Each wall is flat, endless, passes through zero and stands at right angles to its row. A trip goes straight from one point to another. Which walls does it cross, in order?

Walls:
(1): [0.039 0.062 -0.024]
(2): [0.027 -0.017 -0.012]
(3): [-0.032 0.019 -0.034]
(4): [0.006 -0.043 0.021]
(5): [0.020 -0.005 0.028]
(6): [0.045 -0.004 -0.001]
(7): [-0.005 0.000 0.035]
Trips:
[-0.014 0.024 0.005] to [-0.083 0.021 0.048] => 1
[-0.005 0.070 -0.074] to [0.013 -0.022 -0.041] => 2, 6, 4
[-0.020 0.003 -0.041] to [-0.018 -0.045 -0.021] => 1, 2, 4
[-0.016 0.013 -0.032] to [0.013 0.010 -0.031] => 2, 6
[-0.003 0.037 0.036] to [0.060 0.069 -0.051] => 6, 3, 7, 2, 5
[0.004 -0.048 -0.057] to [-0.051 0.127 0.097] => 6, 4, 2, 1, 7, 5
[-0.053 -0.022 0.042] to [-0.024 -0.091 0.084] => none

Walls:
(1): [-0.060 0.013 0.006 0.063 0.096 -0.040 0.003 0.041 -0.016 -0.009 0.007 -0.005]
(2): [0.029 -0.048 -0.099 0.010 0.010 -0.071 -0.051 -0.058 0.043 -0.028 0.025 -0.027]
(3): [0.059 0.027 -0.005 0.068 -0.036 0.069 -0.017 -0.022 0.007 -0.099 0.011 0.072]
(4): [-0.063 -0.053 -0.021 0.079 -0.021 0.037 -0.025 0.047 0.004 -0.024 -0.048 -0.009]
(5): [0.052 0.002 0.004 -0.003 -0.029 -0.041 0.000 -0.073 0.086 0.067 -0.012 0.025]
Trips:
[-0.015 0.073 0.024 -0.023 -0.021 0.036 0.022 0.037 0.068 -0.004 0.078 0.071] to [0.005 -0.042 -0.004 0.020 -0.009 -0.026 -0.001 0.058 -0.054 0.007 -0.020 -0.011] => 5, 1, 4, 3
[0.051 -0.014 -0.002 0.059 -0.012 -0.018 0.005 -0.019 0.039 0.031 0.066 -0.046] to [-0.010 0.028 0.015 -0.009 -0.044 -0.017 -0.061 -0.025 0.013 0.002 -0.006 -0.010] => none
[0.046 -0.002 0.016 0.047 0.019 0.062 0.042 -0.006 -0.032 0.006 -0.026 0.032] to [-0.022 0.057 0.007 0.026 -0.036 0.001 0.006 0.089 0.026 -0.030 0.008 -0.027] => 1
[-0.001 -0.036 0.032 0.081 -0.048 -0.072 -0.004 0.017 0.016 -0.042 0.026 -0.019] to [-0.041 -0.016 0.049 -0.018 -0.020 0.047 0.042 -0.013 -0.041 -0.061 0.041 -0.040] => 5, 2, 1
[0.005 0.043 0.032 -0.020 0.042 0.034 0.031 -0.014 -0.038 0.035 -0.016 -0.065] to [0.040 -0.077 0.068 -0.049 -0.034 0.039 0.013 -0.058 -0.016 0.086 0.036 0.044] => 1, 5
[-0.033 0.031 0.006 0.027 -0.045 -0.052 0.030 0.083 0.022 -0.050 -0.021 0.033] to [-0.050 -0.045 0.029 -0.007 -0.020 0.010 0.137 0.012 -0.012 -0.042 -0.047 -0.044] => 3
[0.009 0.056 0.030 0.059 -0.008 -0.042 -0.046 -0.061 -0.010 -0.001 0.028 -0.034] to [-0.026 -0.027 -0.092 0.122 0.009 0.039 -0.061 0.018 0.001 -0.112 -0.049 -0.027] => 4, 5
